Every row gives one point. Any point is a mix of the corners, with weights that add up to 1. It lies inside the corners' shape when no weight is negative. Say inside or outside, and name the corners with a negative weight.

Corners:
(1): [ -7 -41]
(2): [14 27]
(3): [40 32]
Points:
[ -6 -46] -> outside (2)
[4 6] -> outside (3)
[35 29] -> inside
[17 25] -> inside
[15 24] -> inside

Corners:
(1): [ 23  11 -22  14 -16 -16]
(2): [-42 -23   3   8  -9  -9]
(3): [ -1  25 -13  -1 -27 -12]
(4): [-14   8 -28  -6  27  -1]
(5): [  3 -10 -25  -3  -8  23]
(6): [  0 -35  -3  -7 -13 -20]
(7): [-40 -36  60  -7 -10  24]
Points:
[ -5  -5 -23  -4  -8   1] -> outside (1, 7)
[  2 -17  -5  -2  -3   3] -> outside (2, 3)
[ -9   2 -15   8 -10 -18] -> outside (5, 7)
[-4  6 -3 -1 -4  5] -> outside (2, 6)
[-20 -29   7  -7  -4  22] -> outside (1, 3)
[-24 -18   3  -5  -4   1] -> outside (1)
[ -5   0  -8   3  -8 -11] -> outside (5)

Corners:
(1): [ 26 -20 -11 -43  -9 -34  19  -3  18]
(2): [ 41 -40  -5  47  55  21 -14  -2 -11]
(3): [-60   3   8   8 -22  -3 -13 -49  -7]
(4): [  7  28 -12 -17 -26  11  -4   9  10]
(5): [ 26  12  23  21 -57   5  14  47  22]
(6): [-13  -7 -17  35   0   5   5  24   1]
(7): [ 10 -21  -7 -12  42  -1 -12   7 -37]
(8): [-49  -2   3 -28 -16   0   6  13   4]
(9): [ 1 26 32  6 45 29 40 -8 15]
(10): [ -5 -15 -14  11  14   3  20 -28 -17]
Points:
[  3  -6   1  11  21  11  15 -11  -4] -> inside
[ 25 -36 -18  17  39   6  -6   1 -15] -> outside (3, 5, 9)
[14 -7 -3 -1  4 -2  9  0  4] -> outside (8)
[-12  -6  -5  10   3   2   2   5  -4] -> inside
[14 -8 -2  3  6  0  6 -1  1] -> outside (8)
[-11  -8  -6   6   6   4   6   3  -5] -> inside

Corners:
(1): [  7  44 -29 -27  12  -8  12  -5 -34  -5  -3  20  21   2]
(2): [-46   7  22 -25 -16  11 -16   0  -6  24  45 -31 -19 -16]
(3): [-22 -15  15 -13  12 -42   2  -9  11  19   2 -43  33  31]
(4): [-16  -7  35  25  36 -10 -27 -11   9  31  -5  23   8 -16]
(5): [-26  -8 -34  18 -17  42  36 -18   6 -38  39  38 -44 -34]
(6): [  3  24  10 -22   7  -4  27 -18 -42 -27 -11 -36   7 -19]
(7): [-58   1  25 -21 -48  17  -3  13  -2 -12 -18 -28  21  22]
(8): [  1  19  22  -9 -24   1   1 -25  29 -10 -23   9  10   3]
(9): [-33  -7  -6  -7  28  -7 -13  -2  22 -28  48 -12   5  15]
(10): [ 13 -28   4 -26 -11  39 -35 -28  -8   9 -12  22 -34 -17]
(11): [-15 -16  20 -15 -52   6   1  31 -49 -32  14  35  42 -40]
(12): [  4   9  13 -16  -1 -24  15  51  -1 -16 -32  39 -30  15]
(13): [-25  17  -6 -19  25  10  20  41   7  14  60 -36 -23  36]
(14): [-28  12 -14  35 -45 -34   4  24 -18  27 -17  24  -5   0]
(15): [ 21   9  -9  -5  40 -16  -5  36  35  27 -23  11  -3 -24]
Points:
[-21   4  13 -14  -9   4  -7  -3   1   7  12  -7  -5  -6] -> inside
[-9 -8  7 10  7 -9 -3 12 16  8  3 21 -4 -5] -> outside (1, 2, 6, 7)
[-21  10   5  -8 -14  -4  10   7  -7 -11   5   4   8   3] -> outside (10, 15)
[-15  21   4 -23  -9   0  20  17  -5  -9   5 -10   2   3] -> outside (4, 9, 10, 14)
[-19   8   0 -24  -2  15   3  -5   8  -6  10 -20  -2   7] -> outside (4, 11, 12, 14)
[-12   5   4 -10  -8  -2   5   2  -9  -7  -3   7  -7  -8] -> outside (13)
[-16  -7   9 -14 -11   1  -4   2  -6   0   3  -2   6   0] -> inside

Corners:
(1): [  5  40  -8 -19  18 -30  15 -39  12 -10 -14  13   0 -10   6 -41 -13  -6
  -7 -22]
(2): [  0  14 -21 -26 -19 -26   0 -12  24  13  26  12   7  -8  32   5  17 -12
  -9 -33]
(3): [-17 -22 -14  18   3  31 -13 -14 -33 -51   4   1   4   6 -36 -21   3 -41
  11   8]
(4): [-24  17 -22 -10  10  33  -4   9  15  -3 -18  41   2  13  -3  22  -5 -13
   7 -18]
(5): [ 11 -18 -24  57  -2  60 -10  -7 -10 -13 -18   2 -20   3 -38  -1 -15   1
   1 -15]
(6): [-27  -6 -28  21   3  29 -16  19  -2  -1  -5 -43 -14  10 -13 -10 -14  -7
 -24  11]
(7): [  4  46  -8 -21 -19 -31  20   1  30 -11  23  48  14  -6  29 -14  -7 -11
 -14 -17]
(8): [ 15 -42 -15  20  21  21 -35  45 -29  -5 -43  -5   2  -2 -25   8  -4 -20
 -14  11]
(9): [  8   4  -2 -31  -1 -16  -7 -19  36  -8  15  36  15   8  23 -13  14 -32
  -3   3]
(10): [-11  16  -9  44  -6 -27 -13  20  38  49  -1  -3  12   4  13   3  22  -8
   8 -17]
(11): [ -2   7 -21 -10   6 -54  25  -1  19  -2   7   7   1  18 -14 -25 -10   7
 -36  -5]
(12): [-19  37  42 -40  11  10 -18  24  -5  31 -14  11 -34  33  -9  21 -25  43
  -8  27]
(13): [-24  16  10  -1 -29 -30  -7 -16  14  -8  -6  34 -39   7  20 -25 -13 -47
   2  -1]
(14): [-12 -24 -16   9  17  29  14   4 -24 -12  26   2   3  18  11 -17  -6 -16
 -11  -4]
(15): [ 12  -2 -12 -17 -21  -8  49 -15  11 -27  -8   1  -9 -10  22   0  32 -13
 -38  -2]
(16): [-15  11  58 -20   2 -10  22  15  10   8  25 -19 -52  12 -26   9 -47  10
   0  11]
(17): [-16   1  -3   9 -20 -16  -5 -16  26  -6 -16  17  17   1  11 -31  -6   8
  -5 -24]
(18): [-12 -20 -13   0   2 -39  -2 -21   5  -5  10  29   6 -15  24 -29 -22   4
  -5  20]
(19): [ 11   4  -3  -7 -26 -10  17 -36   7   6  21   6  25  11  36   5 -19  -6
  14  -8]
(20): [-21 -11   2  13  -6  50 -14  -9 -19  34   3   1   6  11 -28   1   3 -38
   8   6]
(21): [-11 -27   5  42   1  44 -39 -23 -21 -31 -28  28 -11 -10   0  17 -29 -18
 -18  -3]
Points:
[-15  -6   5  -4  13   4 -19   5  -7   5  15   5   6  -2   6 -12 -13  -6
  -3   5] -> outside (4, 5, 11, 13, 15, 19)
[ -7   8  -6   8  -6  -7  -4  -2  13   5   1  14   2   1   9  -4  -3 -10
  -6  -9] -> inside
[ -8   5  10   2  -3  -5  -9   1   9  12   5   7 -12   4   7  -4 -18  -4
  -1   0] -> outside (3, 4, 11, 15)
[-11  -6   0  13   4 -10 -15   2   1   0 -14   0 -13   3 -12  -7 -26   8
  -4   0] -> outside (7, 9, 14, 15, 20)
[-11   1  -2   6  -4   6  -2  -2   0   1  -1   4  -7   6  -6  -5 -10 -10
  -5  -2] -> outside (9)

Corners:
(1): [ 26  26  10 -17  17  10 -10   1 -31  29   7 -31  -3   0   6 -14   7   5
  24   3]
(2): [-16 -23   4  18 -24   2  10  -6  -1 -24   9  16  32   5  -1 -11 -17  17
   0   2]
(3): [ 15   3 -22  -6  24  28 -16   7 -27   9  -6   1 -13   5  12 -16  12  10
   1   9]
(4): [  3  15 -33   5  -7  12   8 -19 -17  24  25 -14  -2  16   5 -12  25   1
   1  -6]
(5): [ 43  25 -23  -6  28  32 -23  30 -15  17  -1 -31  -6  11  -3   5  23   1
  28 -13]
(6): [ 29  -9  -7   4  -1  13   2  -3  -8  33 -23  -1 -12  10  13  -1  23  11
   1  -3]
(7): [ 10 -10  -1   8   3   8  -2  -1 -40  38   3 -25 -25  -4   8  -2  16 -28
  42 -12]
(8): [-24 -35   8  -8 -21   1  -2 -34  -3 -27   7  28  22 -27 -11   6  -6 -38
   0 -13]
(9): [-27 -39  34  34  41 -21  -2 -20 -25 -23   3  53  20 -26 -29  10   0 -19
 -31 -12]
(10): [-25 -11  24   6   3 -17 -24  12   8 -37  12  10   3   8  26  -8   0   6
  10 -19]
(11): [-19 -27  19  -6 -11  -9  -4  -5  -1 -27  30  31   4   2 -36   5   4 -34
 -19   5]
(12): [ 36  22  -3  10   0  37  16   5 -16  23  -9  -1 -14   4   8 -33  34  -2
 -12  18]
(13): [-32 -46   8  10 -19   7   1 -29 -10 -22   6  35  -6 -24 -36  -2 -19  -4
 -35 -26]
(14): [ -3   3   8  10   5  40   0  -3 -30  47  -5 -20   3  25   2   1  14  -7
  -9  15]
(15): [ 17  26 -16   4   2   5  -6  14 -38  25 -10   0 -13   1   1  -1  31  -6
  15   1]
(16): [-23 -16   7  10  22 -16  15  -7  -6 -26 -15  36   6 -12 -35 -16 -13 -22
 -35 -12]
(17): [ -7   1 -15   0  19  19 -16  20   0  29   0  -3   8 -21 -10 -13  32   7
  -5   0]
(18): [-10 -10   3  26  -2 -11 -27  -1   4 -34  -8  -7   2   4   4  -7  -8  21
  -7  16]
(19): [  4  21  -7  14   3  26   6  -5   0  20 -11   1 -14  -1  -1   4   4   9
  21  16]
(20): [ 21  13  -2   2  23  13   6  27 -26  45  -3 -25 -22 -21  12  11   6 -27
   7   3]
(21): [-37 -33  17 -10  -7 -19   9 -14  11 -60  24  20   9 -24 -43  19  17  -8
  -8 -15]
Points:
[-19 -25  13  14  -3  -5   2 -13   1 -30  -3  40   9 -13 -14  -7   2  -1
 -21  -3] -> outside (1, 4, 5, 7, 14, 20)
[ -4   1   6   9  18   3  -4   0 -11   2  -1   4   0  -6  -9  -3  13   4
  -9  -6] -> outside (2, 3, 7, 8, 11)
[ -1 -10  -2   5   1   5   1 -10 -16   5   3   6  -2  -1 -12   4   6  -9
  -2  -2] -> outside (10, 12, 17)
[ -6  -7   4   4   2   9   3  -6 -15   7   4   5   0  -2  -6  -2  10  -7
  -2  -1] -> outside (5, 18)
[-6 -9  1  7 13  3 -8  5 -9 -5 -4  9  3 -5 -8  1  6 -7  0  0] -> outside (1, 4, 12, 13)
[ -3  -6   3   5  -1   5  -1  -4 -10   0   5   4   0  -3  -4  -3   9  -8
   0  -5] -> outside (3)
[ -4  -8   8   6   5   6  -1  -6 -14  -1   4   3   0  -1  -5  -2   2  -8
   0  -3] -> outside (15, 17)

Corners:
(1): [ -9  21  13  -6 -25   7  28 -10   4   9 -12  45  -4  18   6   7  -4   8
  -8  -6]
(2): [ -4  29  25   7  21 -20  43 -14  26  16  -6  -4  31  20  24  -9  23   5
  -8 -38]
(3): [ -4 -13  -8   5  26  23 -20 -26  -2  -2   5 -30  27  -1  23 -15   9  -1
 -17  -8]
(4): [ 45  24 -14   3  22  20   6 -19 -16   3 -18 -20 -13  12 -28  21   2   3
  18  19]
(5): [ -1  13  14  14   3 -22   3 -25  -3   2 -17 -11   1 -14  -7   5 -20 -27
   4  27]
(6): [  0 -23 -29   0  -1  21 -21  -5  17  40   3   1  31  12  -6 -38   8  28
  -1 -25]
(7): [ 24  18  10  25  25   4  51  -6 -13  29 -31 -11  -8  10  16  -5   0 -14
  -7 -34]
(8): [  5   3  -2  -7 -10 -22 -11 -20 -14   1  -3 -21  12   7   5  -1 -22 -22
  19  -4]
(9): [ 35  -3 -20   2  29  16  -3  -5   3   3 -25   9 -15  22  -7  19 -26   7
  11  12]
(10): [-41 -40 -60 -13 -30 -14 -25   1  37   6  -2 -12  39  -8 -15 -16   1 -17
   4  37]
(11): [-37 -59 -14   1  -6   2  -7  -9  -6  10 -26  -7   3  12   9  22   4 -14
  -1   3]
(12): [-39  10   1   1 -24  11  27  24  21  -6 -11 -20  25 -16  -6 -18 -11  -9
   5   8]
(13): [  7   3  -2  -1  -4   4   0 -15 -12  10  47  -5   7 -14 -10 -10 -13 -32
  -2  38]
(14): [  3   5  11  -9  20  -2  16 -24  22  -2 -14 -19  16  28  -8  -9   0   9
 -10 -40]
(15): [-24 -14 -14  -2 -10   4 -21  19  14 -20 -22   2  25 -11 -29  22  27 -18
   9  28]
(16): [ -8  -3   0  20  15  11 -20  -8   8 -10 -22  -3 -13  18   3  34  -2 -30
  31 -10]
(17): [-38   7 -11 -25   5   2  -8  11   3  13 -12  13  -5  10  17  -5   1   2
   1   2]
(18): [ 22 -19  20 -15 -11 -12 -19 -45   4  -2  16   5   0 -28   9 -12   7  -6
   4  13]
(19): [ -6 -12  17  15  19  -3 -19 -14  16   2 -28  11  11  25  15 -10   4 -20
  16   1]
(20): [ 10 -14  -2   3  17  -1   0 -48 -36   9  19   0 -18  -6 -11 -21   0  29
  -6 -22]
(21): [-14 -40 -31  17 -21   4 -43   1  20   4   0 -10   0  11  -8  -8  -2  -2
 -16  55]
Points:
[  2  -6  -4   5  10   3  -1 -12   4   7 -11   0   5   8  -1   2   7  -3
   0   0] -> outside (8, 12)
[-13  -5  -2   7   4   5  -4  -4  -3   1 -10   1   5   3  -2   3   3  -6
   2   3] -> outside (4, 10, 14, 18)
[ -9 -11  -8   0   1   5  -7  -7   9   3  -7   0  11   7   0  -2   2  -5
   1   2] -> outside (4, 5)
[ -2 -11 -14   1   3   9 -10 -10   7  17  -2  -2  14   7  -3 -14   2   6
   2  -7] -> inside
[  0  -4  -3   1   2   0  -1 -11   5   5  -9  -3   3   5  -3   1  -3  -7
   6   6] -> outside (3)
